Each row is a point. The ring and each string are closed loops that go straight from each point to the next, and from the last back to the first. Before rounding, they use only three directions, however many columns there are. Count how often each string passes through the ring. Passing back the other way cancels.
(in the rows, 128 means zero)

Ring (6 x 4):
[[115 180 115 148]
 [138 196 132 150]
 [159 157 174 126]
 [145 135 184 128]
 [106 136 165 154]
 [ 92 144 126 149]]
String, 26 rows:
[[135 138 159 123]
 [151 104 185  97]
 [139 109 171 103]
 [127 142 162 137]
 [112 166 179 184]
 [103 154 175 179]
 [107 155 159 165]
 [118 131 150 128]
 [113 118 146 120]
 [109 149 143 148]
 [112 120 138 117]
 [ 89 130 117 133]
 [ 81 167 105 164]
 [100 180 120 166]
 [ 98 204 111 182]
 [105 204 102 169]
 [118 193 128 165]
 [128 152 142 131]
 [139 161 131 118]
 [149 218 131 156]
 [143 228 145 180]
 [134 176 151 150]
 [146 141 155 112]
 [169 157 173 115]
 [169 170 186 135]
 [142 166 170 147]]
Times through: 3
String:
[[123 159 156 151]
 [113 167 166 174]
 [ 99 152 173 180]
 [ 92 123 165 158]
 [111 116 151 123]
 [117 148 148 142]
 [109 161 144 158]
 [ 89 167 132 174]
 [ 81 171 121 177]
 [ 84 176 115 175]
 [ 86 159 102 150]
 [111 130 117 112]
 [119 151 130 131]
 [119 171 136 151]
 [116 207 127 177]
 [122 234 118 188]
 [136 233 118 174]
 [147 194 131 138]
 [139 138 146 109]
 [153 158 149 115]
 [165 179 159 128]
 [153 146 159 112]
 [143 155 160 130]
 [142 182 168 159]
 [168 163 197 138]
 [166 124 200 109]
 [147 110 175 100]
 [134 132 166 124]
 [127 151 168 148]]
Times through: 4

Ring, 6 rows:
[[128 101 133  99 116 164 121 145 165]
 [119 104 130  93 130 184 112 122 166]
 [130 134 130 110 164 162 130 105 114]
 [145 157 129 139 175 111 161 114  74]
 [156 139 136 123 157 120 152 140  87]
 [145 110 138  99 130 155 127 151 136]]
String:
[[149 147 135 110 184 154 138 108  75]
 [159 180 129 165 190  65 189 118  33]
 [156 177 127 176 175  45 198 128  45]
 [144 141 131 128 157 121 152 128  97]
 [151 141 137 108 175 153 136 118  84]
 [155 163 133 132 190 119 158 111  53]
 [148 178 124 177 177  52 195 117  51]
 [139 146 127 144 153 100 163 126  99]
 [135 124 133  98 157 174 122 116 122]
 [119 107 134  61 163 243  84  91 150]
 [114 106 130  80 145 212 100 103 163]
 [125 124 126 124 136 136 141 125 139]
 [129 110 133  93 138 180 116 125 148]
 [118  83 136  58 124 236  82 124 189]
 [110  83 130  79 106 204  98 132 203]
 [116 105 126 114 113 150 129 135 174]
 [108  77 132  60 113 236  81 123 207]
 [124  99 135  74 137 212  97 120 163]
 [132 135 126 137 142 112 155 128 120]
 [119 121 127 102 152 179 119 103 142]
 [123 134 128 104 171 178 123  91 118]
 [137 154 125 148 164 100 166 114  89]
 [139 135 131 121 155 135 144 124 108]]
Times through: 3
String (28 x 9):
[[146 141 135 112 171 149 138 117  89]
 [158 167 132 146 185  93 172 119  48]
 [161 161 135 137 181 104 165 125  53]
 [153 133 139 100 167 160 131 127  92]
 [148 133 135 114 156 139 141 132 101]
 [147 147 129 150 148  84 171 139  92]
 [156 146 133 148 147  79 173 151  84]
 [161 106 147  74 143 184 112 155 119]
 [152  99 145  71 135 194 106 153 136]
 [150  96 143  80 121 177 113 163 147]
 [141 130 130 137 130 101 159 148 120]
 [138 125 131 122 136 129 144 139 126]
 [134  98 137  82 125 187 109 142 159]
 [127  81 138  67 111 211  93 146 187]
 [120  92 130 103  98 157 122 152 188]
 [124 113 127 124 115 130 141 142 159]
 [133 132 127 138 135 108 156 135 125]
 [129 110 133  93 138 179 116 126 147]
 [113  83 135  53 129 249  76 113 192]
 [107  91 130  66 133 235  85 105 188]
 [116 116 127 102 143 178 119 108 153]
 [131 133 128 127 147 130 146 122 121]
 [133 121 133  99 151 172 122 119 128]
 [130 117 135  79 163 208 104 104 131]
 [131 136 131  98 179 185 120  92 106]
 [138 158 126 142 176 112 161 105  80]
 [140 155 126 156 158  83 174 125  87]
 [141 137 132 121 157 135 144 123 104]]
Times through: 3

Ring, 9 rows:
[[149 148 171 159  82 135 149 116 163 135 139 102 137 113]
 [124 120 124 129 103 118 111 111 113 140 130 128 117 126]
 [109 116 105 115 110 108  99 115  92 137 130 140 106 136]
 [102 123 104 111 109 105 102 121  89 130 135 142 103 144]
 [ 96 135 117 117 111 106 120 130  90 122 145 140 105 153]
 [ 96 142 134 128 115 111 139 133  94 119 151 136 111 158]
 [109 151 158 145 110 121 158 133 115 119 154 123 123 151]
 [140 165 190 168  85 137 175 128 165 124 152  99 140 127]
 [152 163 192 170  76 140 170 122 179 129 147  93 144 115]]
String:
[[106 123 117 122 114 111 114 119  93 132 136 137 110 143]
 [119 132 127 127  97 115 117 119 117 132 136 127 114 132]
 [123 131 127 128  94 116 115 117 122 134 134 126 115 127]
 [125 113 108 119  98 114  93 107 111 144 123 131 111 120]
 [121 107 110 123 112 115  97 105  98 146 123 135 113 126]
 [117 116 123 130 116 117 115 111  99 140 131 133 117 134]
 [112 125 130 132 116 116 126 119  99 133 138 132 117 141]
 [129 141 153 146  97 125 140 120 133 132 141 116 126 129]
 [166 175 203 175  56 145 174 123 206 127 147  82 148 103]
 [188 197 240 199  37 159 203 126 249 124 153  60 164  91]
 [171 185 230 194  61 154 201 127 217 125 154  73 159 106]
 [124 143 165 154 110 128 157 123 126 129 147 117 131 139]
 [122 144 157 147 103 125 148 124 127 128 145 118 126 137]
 [137 160 177 159  84 132 162 126 158 125 149 104 135 127]
 [156 178 203 174  63 142 180 129 195 122 152  87 145 114]
 [176 195 236 196  48 155 205 130 233 121 157  67 160 102]
 [175 186 230 194  56 155 199 125 223 125 153  71 160 102]
 [138 145 172 160  97 133 156 119 146 133 143 108 136 126]
 [113 128 135 135 115 118 130 119 104 133 140 130 119 141]
 [141 150 165 152  83 130 146 120 156 131 141 106 132 120]
 [155 153 171 157  69 135 145 116 177 135 137  97 136 106]
 [139 122 132 136  93 124 112 106 132 145 126 119 123 114]
 [110  94  91 111 124 108  83 103  75 148 120 146 106 133]
 [102 106  99 113 124 107  96 112  74 140 129 146 105 143]
 [109 123 119 123 112 112 114 118  97 134 135 136 111 140]
 [119 133 126 126  94 115 116 120 119 131 136 127 113 131]
 [113 126 107 113  94 108  98 118 107 133 131 135 105 132]
 [100 113  89 102 110 101  85 116  80 135 129 148  97 141]
 [ 89 103  89 105 134 101  93 116  56 136 132 155  99 154]]
Times through: 5
